Every row gives one point. To make a cloud, some directions were put in groups of two or more. Within a group, all points are equally far from the middle, so they leave a hole (a ring in 2 directions, a hollow ball in 3). The other directions are filled evenly. Then the cloud was stretched, turned, moved and blurred a little. How many holes are there, and how many directions does each take, smallest first?

Cloud:
1.21, 1.59
-1.90, 1.54
-2.52, 0.69
1.34, 1.11
-1.78, -1.71
-2.60, -1.00
-0.10, -1.42
-0.49, 2.36
1.19, 1.60
-0.40, 2.39
-2.69, 0.15
-2.53, -1.13
-2.70, -0.07
-0.40, 2.33
Holes: 1 (2)

Cloud (19 x 3):
2.42, 1.22, 0.68
-1.67, 0.90, 1.98
-0.55, -1.67, 2.56
0.80, 1.96, 2.39
-0.44, -0.05, -2.06
0.40, -1.47, 2.51
-0.46, -0.27, -2.00
-0.39, -1.56, 2.67
-2.17, -0.23, 1.15
-0.70, 2.98, -1.39
1.63, 1.79, 1.94
-0.79, 2.74, 1.58
2.28, 2.07, 0.70
0.40, 3.48, 1.28
2.36, 2.14, -0.30
1.85, 0.14, 1.85
-0.96, 2.09, -1.70
1.79, 0.45, -1.47
-1.79, -1.82, 0.30
Holes: 1 (3)

Cloud, 26 rows:
2.89, -1.36, -1.12, 1.86
2.11, -0.58, -3.97, -0.55
0.62, 2.75, 1.16, -0.98
-0.76, 2.92, -0.94, -1.04
1.57, -0.46, 0.34, 2.75
0.25, -2.22, -1.78, 1.50
1.88, -0.42, 0.30, 2.68
-0.94, -1.16, 1.64, 1.03
-2.07, 1.29, -0.45, 0.26
-0.10, -0.66, 2.06, -1.05
-0.29, 0.32, 2.69, -0.18
3.35, 1.03, -1.03, -1.43
-1.83, 1.96, -0.77, -0.70
2.72, 0.79, -0.07, 1.89
2.30, -1.52, 1.01, -1.55
2.96, 0.34, -0.32, 1.85
2.31, 0.68, 0.59, -2.19
1.79, -3.29, -0.70, 0.11
-1.83, 1.60, 0.22, -0.91
2.02, -1.73, -3.18, 0.68
2.32, -0.15, -3.07, 0.98
0.45, -0.94, -3.75, 0.39
-2.19, -0.06, -0.39, -0.25
-0.93, -0.44, -3.28, -0.01
-0.14, -1.56, -1.99, -2.32
1.25, -2.51, 1.24, 1.45
Holes: 1 (4)

Cloud:
-0.13, -2.37, 1.94, 2.09, -0.70, -1.22
1.06, 0.86, -2.52, -0.40, 2.86, 1.99
2.15, -0.73, 0.44, -2.38, -1.23, -0.66
0.65, -2.22, 0.08, -0.03, 4.12, 0.33
0.34, -2.94, 0.75, 1.27, -2.70, -1.79
2.36, -0.13, 0.17, -1.29, -1.60, -0.79
-0.84, -0.62, 0.66, -0.83, -2.15, 1.84
0.58, -1.41, 1.67, 1.09, -1.70, 0.76
-2.01, 0.49, 1.69, 1.39, -1.39, 0.73
-1.41, -2.62, -0.86, 0.25, -2.84, -0.17
-1.07, -1.96, -0.42, 1.30, -1.38, 1.53
-0.22, -3.43, -0.94, -2.74, 0.17, -1.31
-1.35, 1.24, -2.04, -1.50, 0.40, 3.28
-2.45, 0.49, 0.62, 0.34, -2.16, 1.38
-1.63, -1.06, -2.80, 0.61, -2.13, -0.67
0.34, -1.32, -2.33, -0.85, 2.29, -1.30
-0.90, -2.63, -1.52, -0.39, -2.80, -2.21
1.87, 0.63, -1.46, -2.35, -0.67, -0.81
-2.12, 2.91, -2.51, 1.83, -0.58, 0.97
-0.09, -0.66, -2.18, 0.32, 1.52, -2.06
-0.31, 3.28, -1.35, 0.63, 2.40, 2.81
-0.52, 0.51, 0.29, 0.82, -2.94, -3.05
-0.11, 3.73, -1.49, 1.39, 0.32, 1.13
-1.23, -0.25, -2.34, -0.74, -1.83, 2.20
1.75, -0.37, -1.99, 0.87, 0.01, 0.99
-3.36, 0.14, -0.69, -0.30, 0.76, 0.32
2.33, -1.19, 0.99, -1.69, 1.23, -2.61
-1.56, 3.61, -1.04, 0.03, -0.14, 2.23
-2.52, -0.83, -2.54, 0.41, -1.15, -0.07
-0.06, -2.44, -1.46, 0.16, -2.27, -2.96
-1.25, -0.67, -2.72, 0.09, -3.27, -0.38
0.64, -1.56, 0.30, 0.69, -3.89, -2.01
-0.20, 0.91, 1.40, 1.94, 0.57, 2.26
-0.24, 2.23, -2.68, 1.53, -1.67, -0.48
-0.61, 1.24, -0.80, -1.12, 3.99, 3.26
2.11, -1.50, 1.32, -1.33, 1.27, -2.84
-0.14, -2.02, 1.89, -2.51, 0.14, -1.92
-2.28, 1.48, -0.26, 2.84, 1.28, 0.67
-0.51, 0.53, 1.97, 1.08, -1.53, 0.96
2.24, 0.14, -1.53, 0.99, 0.22, 0.47
0.27, -0.81, -2.15, -0.25, 2.54, -1.46
0.85, 2.43, -0.85, 0.92, -1.86, -0.80
0.91, 1.19, 0.76, -1.16, 2.45, -1.74
0.85, 0.02, -1.49, 1.62, -2.74, -1.93
1.04, -0.57, -0.55, -3.64, -0.95, -0.26
0.19, 1.41, 0.26, 3.38, -0.23, -0.59
-1.23, 3.04, -0.81, -0.97, 1.32, 2.95
-0.25, 1.75, -2.72, -2.64, 1.13, 1.33
-2.60, 2.32, -0.05, 1.98, -0.05, 1.97
0.55, 1.48, -1.70, -0.57, 4.38, 1.47
0.64, -0.96, -2.45, 0.82, -1.94, 0.35
-2.13, 1.76, 0.53, 2.43, 1.19, -0.23
Holes: 2 (2, 4)
